Each row is a point. The last column is the point's height on a tilted bowl or saddle (a function of degree 2), plus a little noise. Count its main directions that bend up, bend down and stay straight.
(in the rows, 128 means zero)

Points:
[[157 109 153]
 [202 122 195]
 [152 148 156]
 [136 115 145]
 [141 155 152]
 [ 98 111 143]
 [125  73 139]
 [119 152 143]
 [ 93 105 145]
 [125 120 142]]
Directions: 1 up, 0 down, 1 straight

Points:
[[ 86 139 143 168]
 [ 68  84 143 180]
 [136 137 103 134]
 [134 148 121 138]
 [116 151 141 151]
 [162 149 139 141]
 [109 117 149 149]
 [ 88 118 119 153]
 [134 126  74 142]
 [128 162 139 151]
 [126 162 102 148]
 [111 139 146 150]
 [119 118 130 136]
 [217 133 110 166]
 [144 125 188 167]
 [108 170  97 162]
 [122 182 118 162]]
Directions: 3 up, 0 down, 0 straight

Points:
[[108 144 151 148]
 [129 138 199 159]
 [117 112 208 192]
 [142 159 163 129]
 [109 108 131 156]
 [164 104 137 132]
 [160 127 127 125]
 [119 140  83 159]
 [139 106 128 140]
 [108 121 135 148]
 [159 110  79 174]
 [ 89 189 113 176]
 [157 154 144 118]
 [156 148 106 136]
 [146 160 124 131]
 [ 92 131 136 156]
 [149 158 151 123]]
Directions: 2 up, 0 down, 1 straight

Points:
[[103 134 160 116 155]
 [144 104 126 131 111]
 [193  98 106 137  48]
 [110 136 102 118 130]
 [140 124  89  94 114]
 [ 73 101 118 119 121]
 [100 133 128 131 137]
 [153 138 169 112 147]
 [ 83 134 184 127 155]
 [166 136 152 160  83]
 [110 103 110  57 123]
 [154  99 111  92 101]
 [138 151 154 108 155]
 [103 142 158 152 132]
 [147 120 131 177 108]
 [140 101  62 147 112]
 [143 149  86 116 122]
 [116 137 122  92 148]
 [ 92 159  90  99 126]
 [141 114 173 119 142]
 [150 127 116  85 136]
 [140  72 148 183 106]
 [152 156 149 138 111]
 [134 133 101 119 124]
 [191 115 122 148  58]]
Directions: 1 up, 2 down, 1 straight

Points:
[[149 100 139 130 104]
 [155 137 135 133 113]
 [132 105 118 192  95]
 [132 125 136 165 109]
 [171 105 132 125  96]
 [ 93 122 182  98  90]
 [ 97  70 167  99  73]
 [140 153 130 142 113]
 [107  69 158  90  78]
 [117 137 107 126 120]
 [107 169 157 111 104]
 [ 68  99 109  83 106]
 [102 142 137  90 112]
 [ 87 136 111 125 118]
 [133 147  66 157 100]
 [143 103 129  91 104]
 [101 131 152 118 110]
 [122 111 127 143 114]
 [167  97 120 116  93]
 [115 108 129 153 112]
 [158 144 152 197  87]
 [ 86 161 108 136 109]
 [152 123  91 100 103]
 [149 128 177 154 101]]
Directions: 0 up, 3 down, 1 straight

Points, 38 rows:
[[139 163  92 122 112 125 110]
 [ 97  73 104 136 132 151  80]
 [107  86 145 141 169 132 129]
 [116 167 108 150 179  94 117]
 [126 100 129 116 157 121 117]
 [ 79 158 146  91 106 171 158]
 [ 70 128 119 133  83 161  76]
 [105  96  85 151 148 127  85]
 [ 91  95 121 112 144 155 107]
 [139 106  89 113 115 154 136]
 [141 162 171 103  79 164 142]
 [142 113  63  86 135 125 151]
 [187 135 166  84 146 175 205]
 [140 138  90 127  84 126 125]
 [138 124 148 157 158 186 156]
 [ 99 133 104 108  88 126 125]
 [100 105 120 173 165  96 123]
 [153 168 196 157  97 154 129]
 [129 111 124 128 107 116 125]
 [144 122 129 139 129 161 123]
 [144 112 139 144 166 113 131]
 [133  89 136 119 129 160 150]
 [124 134 119 116  83 163 116]
 [145 120 124 168 120 143 116]
 [ 93  75 116 160  94 102 102]
 [ 96 151  79 119 125 122 117]
 [160 116  89 118 142 141 135]
 [ 64 157 157 118 141 102 170]
 [162 126 105  86 142  80 118]
 [151 152 197 145 120 128 170]
 [113 108  88 159 108 151  80]
 [105 156  94 148 112 146  89]
 [ 97  84 111 109 142 182 125]
 [189 120 146  89 138 148 187]
 [120 127 153 142 149  89 139]
 [115  97 138 165 134 169 120]
 [146 141 141 136 171 106 114]
 [143 169 134 111 121 152 110]]
Directions: 4 up, 2 down, 0 straight

Points (43 x 7):
[[116 125  97 122 120 129 152]
 [144  91 155 147  80 144 145]
 [147 106 117 127  87 166 154]
 [114 122 128 123 126 103 141]
 [171 170 146  98  57 149 132]
 [134 133 108 127 129 125 143]
 [104 113 114 108 159 133 142]
 [146  83 130 133 181 113 183]
 [ 99 203 117  98 118 110 100]
 [131  66 116 157 124 162 175]
 [104 104 118 125 129 129 151]
 [118 172 106 168 124 109 140]
 [103 133  78 135 233 124 194]
 [137 138 130 106 130 164 129]
 [153 135 149 118 181 168 180]
 [ 52 167 129 155 111 124 148]
 [107 121 118 141 142 146 144]
 [154 111  95 130 131 136 177]
 [123 118 113  76 136 141 138]
 [135 148  98  94 201 166 152]
 [ 81 181 141 115 116 149 107]
 [ 95 127 165 121  87 116 139]
 [ 79 116 164 152  67 154  94]
 [146  85  92 100 124 161 185]
 [176 123 148 170 112 129 155]
 [161 175 148 129  85 151 100]
 [143 154 174 110 155  60 124]
 [ 88 125 142 169 166 160 160]
 [145 135 140 130 108 115 136]
 [159 142 118 147 140 135 157]
 [100 129 166  99 140 120 138]
 [154 152 105 147 129 152 149]
 [150 134 120  90 110 106 156]
 [126 152 107 169 139 161 156]
 [115 110 153 150 153 108 142]
 [172 133 160 162 121  88 150]
 [ 84 122 119 149 104 134 141]
 [167 144 123 129 117 110 150]
 [107 140 128 148 151 178 145]
 [ 86 122 117 159 124 155 141]
 [ 73 149  97 130 143 115 156]
 [ 97 151  97 166 115 151 149]
 [ 98 134 125  71 152  74 122]]
Directions: 3 up, 1 down, 2 straight

Points (64 x 9):
[[161 128 171 108  99 115 130 141 148]
 [157  97 126 139  78  84 119 146 151]
 [ 90  66 125  83 120  76 120 152 158]
 [122 120 186  94 137 135 138 180 150]
 [ 97 124 149 125  94  95 150 130 138]
 [145  97 113 114  69 165 100  86 189]
 [153 124 156 133 112 130 157 129 123]
 [123 160  82  78  93 112 164 175 132]
 [108 124 143 102 105 118 140 158 137]
 [130 178 114  58 151 125 132 100 169]
 [ 99 115 142 146  79 148 149 154 131]
 [185 147  71 171 141 136 120 130 133]
 [ 59 174 140  99 120 121 107 120 146]
 [148 112 137 105 126 143  94 109 170]
 [ 94 108  76  96 118  82 112 139 137]
 [ 68 121 148 142 128 108 131  75 172]
 [186 131 140 145 122 132 135  95 144]
 [ 85 159  54 122  97 152 138 156 121]
 [ 70 107 158  95 150 110 138 152 151]
 [155  59 149 155 192 136 111 165 173]
 [177  79 148 128  75 155 149 166 165]
 [103 125  95 132 126 155 148 105 144]
 [172 107 110 137  99 139 124 135 144]
 [124  91 174 122 124 103 159 138 143]
 [ 95  95 105 127 122 159 134 148 146]
 [ 69 162  89  93  97 136  83 139 134]
 [141 140 137 101 120  84 132 111 147]
 [109 117 140  97 190 165 116 113 178]
 [118 147  89 168 145 119 171  98 135]
 [ 83  96 144 162 135 176 104 102 165]
 [104 150 128 155 114 136 166 120 113]
 [179  88 102 111 102 168 114 167 183]
 [116 177 116 167 102 108 143 106 114]
 [119  53 148 101 130 155 150 196 190]
 [102 135 176 150 126 154 155 182 121]
 [141  99 128 117  99 152  77 118 177]
 [136  96 133 131 108 114 177 181 130]
 [108 151 163 141 146 154 107 158 133]
 [142  85 163 115 193 159  58 127 203]
 [147 137 143 126 116 127 139 159 122]
 [104 105 123 104 129 118 148 113 151]
 [129 168 145 117 129 133  89 143 136]
 [123 136  77 111 106 107 110 156 127]
 [117  95 134 144 110 151 116  89 159]
 [121 123 163 115 138 141 148 144 135]
 [116 115 145 197  84 135 192 112 102]
 [ 88 116 151 124  71 154 163 141 148]
 [192 135 138 165 195 159 112 108 173]
 [117 111 127 118  81 127 134  80 167]
 [ 98 120 125 100 153 112 163 126 147]
 [ 96 154 133 161 132 128 133 123 121]
 [ 85 156 104 109  82 138 120 135 133]
 [158  95 132 144 118 154 135  92 152]
 [149  78 141 121 159 158  94 141 177]
 [100 131 159 114 144 115 106 166 137]
 [145 133 153 139 106 112 125 120 134]
 [135 111 129 158 102 122 109 110 140]
 [137  72 117 127 108 130 185 151 143]
 [ 96  88 134 134 124 108 131 136 140]
 [137 121 122 129 129 153 108 122 146]
 [ 81 102  80 145 148 131 167  98 161]
 [157  88 103 159 142 129 105 105 154]
 [109 143 123 135 164  91 117 127 135]
 [121 137 186 115 127 121 122 128 144]]
Directions: 5 up, 1 down, 2 straight

Points (62 x 9):
[[138 112  77 125 102 142 128 104 121]
 [210 189 135 107 155 107 141 104 104]
 [125 109 101 147 136  88  87 112 110]
 [111 147 114 144 103 142 110 151 138]
 [126 113 126 125 101 100 105 127 135]
 [157 112 138 141  70 167 129 102 101]
 [109 171  59 135 134 112 122 108 103]
 [ 75  85 130 143 132 106 140 159  64]
 [161 139 141 132 159 127 107 164 118]
 [110 119 180  76  98 116 147  69  97]
 [108  87 167 144  91 150  88  77 120]
 [ 72 149 128 130 123 112 158 125 107]
 [115 152 150 123 150  92 135 129 115]
 [ 91 121  90 168 133 128 132  69  78]
 [123 183 189 160 189  97 122 123  64]
 [121  79 138 103 147 126 124 125 116]
 [110 130 120 120  44 100 134 133 124]
 [129 158 106 132 143 137 123 104 126]
 [121 133 166 149 129 115 146 112 108]
 [117 142 139 132 116  99 143 163 113]
 [ 95 143 128 138 113 151 105 100 151]
 [110 127  86 140 122 108 178 164  81]
 [ 93 155 133 172 119  99 103 126 140]
 [136 124 136 115  89 175 161 132  97]
 [163 100 128 112 145 121 187 158 113]
 [ 88  77 117 146 122 149 159 173  48]
 [145 138 144 147 132 120 129 167 112]
 [161 133 122 126 173 135 164 119 124]
 [116 143 126 125 189 151 147 108  92]
 [145  76 164 148 131  96 184 140  57]
 [ 75 176 177 139 137 139 105 172 110]
 [135 104 129 137 124 165 119 100 124]
 [105 152 122 114  87  79  89 140 156]
 [173 112 136  98 135 192 119 106 139]
 [133 156  96  78 139 179 121 142 126]
 [133 194 139 178 115 152 130 125 114]
 [143 114 105  92 104 125 161 151 115]
 [159 115 130 131 111 126  69  98 126]
 [116 174 104 127  75 131 152  82 120]
 [127 166 124 149 164 107 108  96 110]
 [111 132 128 159 105 152 143 165 101]
 [151 124  71 170 155 147 124 137 100]
 [160 123 164 109  75  94 137  96  99]
 [139 109 121 137 103 159 109 140 130]
 [ 98 106 102 143  98 116 133  95 111]
 [156 143 125 102 116 128 126  86 131]
 [132 138 166 171 156  95  93 138  97]
 [ 91 158 143 116 130 141 141  84 125]
 [106 184 132 161 152 183 143  90  87]
 [122 140 103  96  87 144  86 178 134]
 [124  91 122 162 125 130 107 126 105]
 [132  83 118  82 229 114 124 109 102]
 [ 93  72 104 119 142 147 159 115  78]
 [186  94  98 139 141 118  95 142 131]
 [119  88 106 131 121 143 186  91  74]
 [129 176 124 146 111  95  89  74 140]
 [136  87  95 118 140 134 182 148 104]
 [ 66 180 130 107 126 131 145  75 124]
 [161  95 131 120 148 113 145 145 128]
 [ 79 122 153 153 105 128 124 134 125]
 [125 110  78 132 107 172 151  95 100]
 [117 116 108 110 120 112 125 144 129]]
Directions: 1 up, 6 down, 1 straight

Points:
[[145 106 126 132 134 169 100 121 140]
 [167  88 135 121 142 130  97 150 133]
 [161 130  64 126 150 131 151 138 163]
 [126 105 142 116 121  96 108 162 133]
 [ 89 137 163 176 101  85 130 111 142]
 [124  98  85 127 126 102 128  92 139]
 [118 176 123 187 108 110  94 132 134]
 [ 84  89 164  92 100 159 104 122 167]
 [144 160 114 166 125 126 158 110 136]
 [101 125 119 132 144 163 115 150 146]
 [125 162 155 133 142 125 122 140 138]
 [137 127 152 175 126 125  99 157 127]
 [115 137 131 138 144 166 224 168 120]
 [119 141 143 105 152 141 118 124 147]
 [ 94 115  91 111 112 126  75 116 118]
 [102  88 120  97 129 124 142  96 153]
 [157 114  88 173 149 167 102 126 153]
 [111 155  95  61 150 124 140 114 169]
 [118 143 166 159 130 132 158 162 114]
 [160 153 169 153 140 121 143 169 135]
 [123  99 132 109  79 116  96  86 128]
 [108 123 136 190 124 107 186 168 100]
 [150 185 125 119 155  99 114 122 148]
 [112 113 195  92 135  93 139 153 178]
 [ 87 102 145  92 107 123 117  90 152]
 [120 151 116 112 163 100 124 114 140]
 [167 100 126 153 129 105 193  82 183]
 [114 133 119 128 171 157 131 117 153]
 [124 132 124  71  76 144 109 120 153]
 [ 65 105  99 168  82 151 158 114 151]
 [143 148 130 158 126 148  52 147 136]
 [111 111 156  55 160 150 125 153 180]
 [156 159 117  79 149 132 109 141 146]
 [ 97 142 150 122 145 135 124  91 158]
 [111 127 111 140 161 122 119 107 139]
 [151 113 164 135 117 119 137 122 142]
 [140  94 103  78 128 110 113 128 120]
 [141 121 136 148 146 135 140 138 132]
 [142 143 129 130 177  94 146 128 148]
 [197 114 149 131 109 117  95 114 143]
 [108  67 111 154 194 133 131 164 175]
 [136 130 119 151 119 117 101  55 151]
 [171 119 156  66  95 139 152 169 196]
 [176 172 162 110 111  42 141 155 199]
 [168 168 139 125 132 112 158  99 167]
 [112 136  76 161 121  56 139 132 156]
 [174 162 104 123 139 141  85 144 139]
 [125 122 115 126 136 134 128 141 134]
 [140 111  72 113 109 174  85 101 144]
 [ 86 160 130 115 145 122 120 134 150]
 [155 104 126 128 171 153 140 125 152]
 [131 132 168 138  79 101 140 167 144]
 [ 71  88 123 111 127 171 158 162 177]
 [142 159 143  42 137  99 109 141 156]
 [ 82 142 137 169 187 104 144 115 158]
 [131 159 104 107 103 123 205 161 171]
 [139 168 145  98 114 114 108 178 157]
 [133 146 121 115 128 204 147 158 166]
 [164 134  83 144 108 165 132 106 159]
 [142 177 133 180 136 180 100 153 141]
 [118 144 117  95 151 132 115 135 140]
 [143 141 156 126 162 153 135  79 170]
 [137 134  87 118 151 166 122 121 152]
 [ 81 118 110 117  93 130 133 109 151]
 [138 123 145 158  74 111 141 133 133]]
Directions: 7 up, 1 down, 0 straight

Points, 74 rows:
[[ 73 139 145 134 137 166  88 141 158]
 [101 131 133 122 104 128 143 176 146]
 [114  88 143 153 157  74  94 119  78]
 [129 126 156 101 129 153 180 162 189]
 [163 175 160 136 122 170 111  92 106]
 [133 218 123 101 113 160 113 137 124]
 [ 58 130 150 131 133 168 117 136 163]
 [122 142 124 136 146 138 127 152 140]
 [ 78 144  97 112 168 139  87 164 169]
 [162  87 132 121 167 124  85 135 124]
 [122 112 158 139 104 102 140 111 102]
 [119 130 104 139 135 124  89 136 132]
 [118 101  65 144  90  86  80 133 117]
 [125 158 131 127 158 149 133 168 157]
 [143 128 156 112 175 137 115 121 116]
 [153 105 175  60 109 126  68 119 141]
 [127 114 169 124 146 128 177 140 144]
 [125  70 126 136 173 115 147 140 120]
 [163 135 180 136 173  81 103 124  83]
 [ 99 147 107 127 118  86 167 150 124]
 [110 102  92 104  70 140 108 178 161]
 [102 165  78 136 134 149 160 170 175]
 [137 111  93 166 105 134 122 170 135]
 [118 132 163 144  79 106 138 161 104]
 [182 124 161 140 131 150  83 152  98]
 [153 125 115  77 141 113 177 157 169]
 [ 82 135 120 125 121  58 128 149  87]
 [100 140 119 148  95 111 137 121  97]
 [109  94  87 123 173 143 154  88 101]
 [119 126 117 134  93 154 159 103 128]
 [115 198 143 118 161 106 105 177 164]
 [140 155 113 165 121 111 123  81  72]
 [155 109 132 129 116 157 135 130 139]
 [153 135 153 157  87 147 113  81 108]
 [ 72 120 157 140  92 115 128 136 109]
 [127 160  94 105 133 107 140  87  79]
 [156 119 132 110 171 133 119 139 123]
 [ 71 133 146  69  98 122 119 124 147]
 [143  67  95 156 118 108 142 121 119]
 [166  90 110 168  54 167 102 121 123]
 [ 98 111 114 172 109 119 172 139 110]
 [110 128 118 148 191 130  74 163 149]
 [124 101 152 122 149 113 158 119 114]
 [128 134 132 130 127 120 125 106 108]
 [ 85 101 145 143 109 130 152 106 122]
 [127 121 157  86 151  86  99 104 101]
 [132 148 120 139 111  49 137 125  80]
 [121 113 116 112 182 123 113 153 142]
 [126 129  83 115  92  89 123  86  69]
 [ 99 120  94 106 138 184 160 115 167]
 [108 109 171 120  91  89 149 145 107]
 [ 78 159 134 114 204 102 173 156 144]
 [ 78 116  98 107 140 168 114 109 159]
 [143 111 172 116 105 117 117 104 120]
 [164 140 172 133 151 112 157 120 105]
 [120 126 101 115  66 166 136 177 160]
 [171 123 118 158 108 152 124  98  96]
 [156 147 162 141  91 140 102 182  95]
 [141  86 175 106 126 143 108  84 154]
 [140 125 128 146  93 158 153  83 113]
 [130  93 131  99 137 124 110 150 146]
 [ 85 158 109 100 154 142 137 106 125]
 [149 165 127 133 110 167  90 128 112]
 [143 111 176 151 170 153 157 134 128]
 [125 113 134 137 110 160 146 102 140]
 [142 117  93 171 162 113 135 105  90]
 [147 133 134 175 130 115 187 121 106]
 [116 147 174 151 118 142 103  92 134]
 [147 171 166 102 139  99 129  92 100]
 [106  90 156 189 101 129 103 103 113]
 [136  97 120 145 150 130  82  93 124]
 [124 173 155 133 117 123 167 124 135]
 [101  93 141 177  97 130  95 162 106]
 [ 99 120 107 164 184 115 161  93  65]]
Directions: 3 up, 3 down, 2 straight

Points:
[[134 126 145 171 165 167 162 142 132]
 [ 81  77 103 104 126 138 159 161 127]
 [137 113 161 107  73 111 145  94 103]
 [162 158  92 113 117 103 151 180  85]
 [178 126 163  90  60 118 129 138  57]
 [147 110 169 104 174 137  94 114  89]
 [141 148 138 119 152 124 114 127 122]
 [ 90 159 120 135 130 135 113  99 136]
 [127 102 153 172 137 175 159 126 122]
 [ 85 102 154 139 165 124 136 117 148]
 [101 118 104 118 107 149 124  89 115]
 [111 127 171 130 164 110  98 109 129]
 [ 97 137 150 184 128 139 116 139 131]
 [166 130 174 133 120 130 130 114  97]
 [132 126 152 101  98  89 153  93 121]
 [145 129 160 150 122 124  81  79  88]
 [134 130 140 122 123  96 109 100 120]
 [154 114 140  57 107 115  77 112  56]
 [112 123  95 118 149 180 119 206 120]
 [169 141  49  92 147  98 143 120  82]
 [106 108 121  91 125 131 108 158 107]
 [112  85 122 186 144  84 146 132 113]
 [146  82 132 160  87  91 112 125  72]
 [118 126 144 162  63 142 132 101  99]
 [124 123 111 122 140 148 132 182 128]
 [144 129 159  85 167 111 135 151 112]
 [102 102  79 176 124 180 133 133 134]
 [ 98 144 135 126  95  81  88 154 113]
 [142 117 111 112  86 168 133 193  84]
 [103 120 124 148  63 155 114 140  90]
 [135 163 152  83 136 145  76 110  91]
 [127 135 138 148 118 108 137 140 131]
 [116  90 132 171 100 130 179 125 115]
 [104 172 165  76 142 140  98 138 121]
 [170 104 128 126 114 100  94 151  69]
 [163 163 149 136 156 125 121 118 109]
 [128 146 163 132 125 105  77  71 109]
 [159 122 172  82  88 189 119 106  60]
 [ 75 144  96 102 118 111 167 106 124]
 [131 165 131 182 140 103 143 136 130]
 [ 86  78 127 136 142 131 105 131 118]
 [126 153 130 117 130 117 177 121 134]
 [141 183 162 181 145  98 147 118 124]
 [107 106 110 183 125 149 153 214 131]
 [182 185 131 164 156  97 152  97  89]
 [132 181 112 194  66 142 156 127  94]
 [127 149 135 143  94 123 128 132 124]
 [ 98 110 120 179 162 106 123 153 138]
 [166 105 126 183 126 136 111 166  88]
 [105 114 122 139 169 132  98 155 129]
 [151 110 135 133 207 116 177 132 115]
 [127 117 166 114 133 146 151 137 129]
 [126 115 132 105 150 101 112 125 118]
 [ 82 107 115  86 110 123 105  89  96]
 [111 155 160 119 148 104 114  93 146]
 [139 118  89  66 130 147 109 146  87]
 [164 135 128 117 113 126  79 125  81]
 [136 119  37 128 160 166 150 100 130]
 [122 141 130 142 120 140  87 127 110]
 [137 144 129 160 114  85 107 118 116]
 [146 135 124 140 101 156 100 142  97]
 [114 177 143 127 137 174 139 129 126]
 [110 107 152 114 143 138 136 164 135]
 [150 128 147 106 105 112 162  84 115]
 [114 154 124  77 131 127  82  96 101]
 [140 149  93 120  99 182 136 119 111]]
Directions: 1 up, 6 down, 1 straight
